Each row is a point. The points of each table are mixes of a few directions, plus a little noise. How many directions does each table use, and how many do they share? Where both have some left over, give the other angles between the two spaces (their principal angles), to ten degrees, smallest first.
In the rows, zero is written as 128.

First (6 x 3):
[[144  94  47]
 [171 144 141]
 [115 146 173]
 [105 135 155]
 [145 130 122]
 [ 87 120 130]]
Second, 4 rows:
[[159 124 105]
 [143 118  99]
 [116 115 106]
 [ 94 154 202]]
Directions: first 2, second 2, shared 2

First:
[[175 133 120  80  52 186]
 [106 141 131 159 153 108]
 [122 149 120 170 140 146]
 [118 153 150  93  92  89]
 [132  78 123 114 164 119]
 [106 142 146 117 127  81]
 [138  99 105 163 169 166]]
Second (9 x 6):
[[121 132 133 152 130 169]
 [135 160 136 110 123 141]
 [154 121 159 179  91 207]
 [123 108 118 125 134  97]
 [ 97 162 116 117 161 146]
 [138  84 143 195 107 181]
 [135 140 116  67 132  48]
 [126 107 116 116 134  82]
 [122 137 115  92 141  80]]
Directions: first 3, second 3, shared 0; angles 30, 30, 70

First:
[[124 142 155 108 106 137 152  90 131]
 [134 108  89 156 159 116  94 181 125]
 [133 110  94 153 156 117  98 176 124]
 [136 100  75 166 171 111  82 202 123]
 [124 144 159 106 103 138 155  85 131]
 [124 144 157 107 104 137 154  87 131]
 [122 151 170  97  94 141 164  71 132]
 [121 151 173  95  92 142 167  66 132]
 [137  97  69 171 175 110  77 210 122]
 [126 134 139 120 118 132 138 112 129]]
Second (9 x 9):
[[126  84 129 133 100 113 121 123 136]
 [135  87 130 132  82 115 133 107 145]
 [100 140 178 109 187  80  35 101 170]
 [154 210 106 134 165 160 152 140 125]
 [120 174 142 112 152 148 145 123 112]
 [149 212 123 117 131 179 196 115 109]
 [130  74  96 150 110 122 128 165 113]
 [134  90 120 138  98 117 127 126 137]
 [104  80 128 128 127 118 116 152 105]]
Directions: first 1, second 4, shared 1

First:
[[124 164 110  97 129 121 159 138 149 138  93 152 114 133]
 [134  75 155 173 127 139  82 114  96 112 179  93 148 121]
 [136  61 163 186 126 141  69 110  87 108 193  83 153 119]
 [120 199  92  66 130 113 190 147 172 150  58 176 101 138]
 [125 148 117 111 128 124 145 133 140 134 109 141 121 131]
 [136  62 163 185 126 141  70 110  87 108 193  83 153 119]
 [124 166 109  95 129 120 160 138 151 139  91 154 114 133]
 [125 150 116 108 129 123 147 134 142 135 107 143 120 131]]
Second (9 x 14):
[[152 193 135 167  95 114 125 127  87 123 139 120  80 148]
 [112 169 127 149 183  88 135 143 135 150 180 109 129 190]
 [ 92  83 117  97 141 188  74 145 123 149  95 138  82 154]
 [ 93  94 112 117 145 132 111 158 127 183 133 138 125 138]
 [165 167 156 126 170  83 163 109 166  95 155 101 189  93]
 [130 134 151 117  60 126 155  76 107  65 101 138 143  90]
 [142 100 144  89 146 136 114 139 150 150 108 126 161  47]
 [139  74  74 167  77 134 171 133 134 124 123 161 144 144]
 [129 139 134 122 135 150 106 123 124 112 117 121  99 147]]
Directions: first 1, second 6, shared 0; angles 90

First, 11 rows:
[[134  83 120  69  97 145 180 110 108 106 129  99 141  89 113 178 187 122
  159 133]
 [163 122 158 130 145 153 111 160 146 149 178 153 127 136 176 103  25 187
   96 165]
 [121 107  85 101 121 112 160 103 129 125 113  87 132 116 120 166 204 118
  172 130]
 [ 82 191 130 193 106 119 115  57 105 101  33 147 110 134  91 135 192 110
  120 103]
 [101 158 136 158 112 125 122  95 110 109  78 141 121 128  98 130 164 104
  121 105]
 [136 123 137 127 143 124 112 165 136 138 158 136 131 139 132 103  89 116
  116 120]
 [ 88 174 167 172 105 128 104 112  93  93  70 167 122 130  69 106 149  65
   96  72]
 [154 125 114 135 165 120 107 162 163 166 175 126 126 152 178 103  61 171
  123 160]
 [131  98 102  92 128 117 150 136 130 129 142  97 137 119 121 147 168 108
  158 124]
 [153 107 166 107 128 155 125 166 126 129 173 149 136 120 141 112  58 143
  101 138]
 [145 119  92 126 159 110 123 141 162 162 158 106 126 146 169 124 110 163
  146 158]]
Second (11 x 20):
[[ 87 154  93 153 141  80 107 134 130 129  87 104 125 151  91 114 191  58
  152  78]
 [ 90 196  85 204 149  57  94 110 159 124  75 163 100 159 111 107 188  78
  122  85]
 [179  88 173  96 113 172 152 141 123 116 210 185 135  99 136 129  71 147
   86 152]
 [148  93 160  85 109 181 150 126 103 128 144 101 144 107 143 147  89 177
  132 162]
 [139 107 134  87 102 149 166 116 125 110 110 116 127  93 156 173 134 181
  141 156]
 [156  95 124  96 141 135 137 158 143 145 180 118 136 125 155 127  91 151
  132 152]
 [ 87 172 122 187 148 120  78 109 110 154  80  92 131 176 101  89 132 102
  138 108]
 [138 116 161 109  97 166 151 106 105 106 122 141 131 100 126 151 120 154
  115 142]
 [156  97 137  94 125 144 148 144 136 127 169 136 133 110 149 140 102 154
  124 150]
 [ 96 188  79 198 164  64  85 121 162 147  87 134 106 172 128  99 161 100
  133 102]
 [132 103 140 100 119 142 139 141 112 123 146 117 140 117 111 132 130 108
  132 120]]
Directions: first 4, second 5, shared 3; angles 30
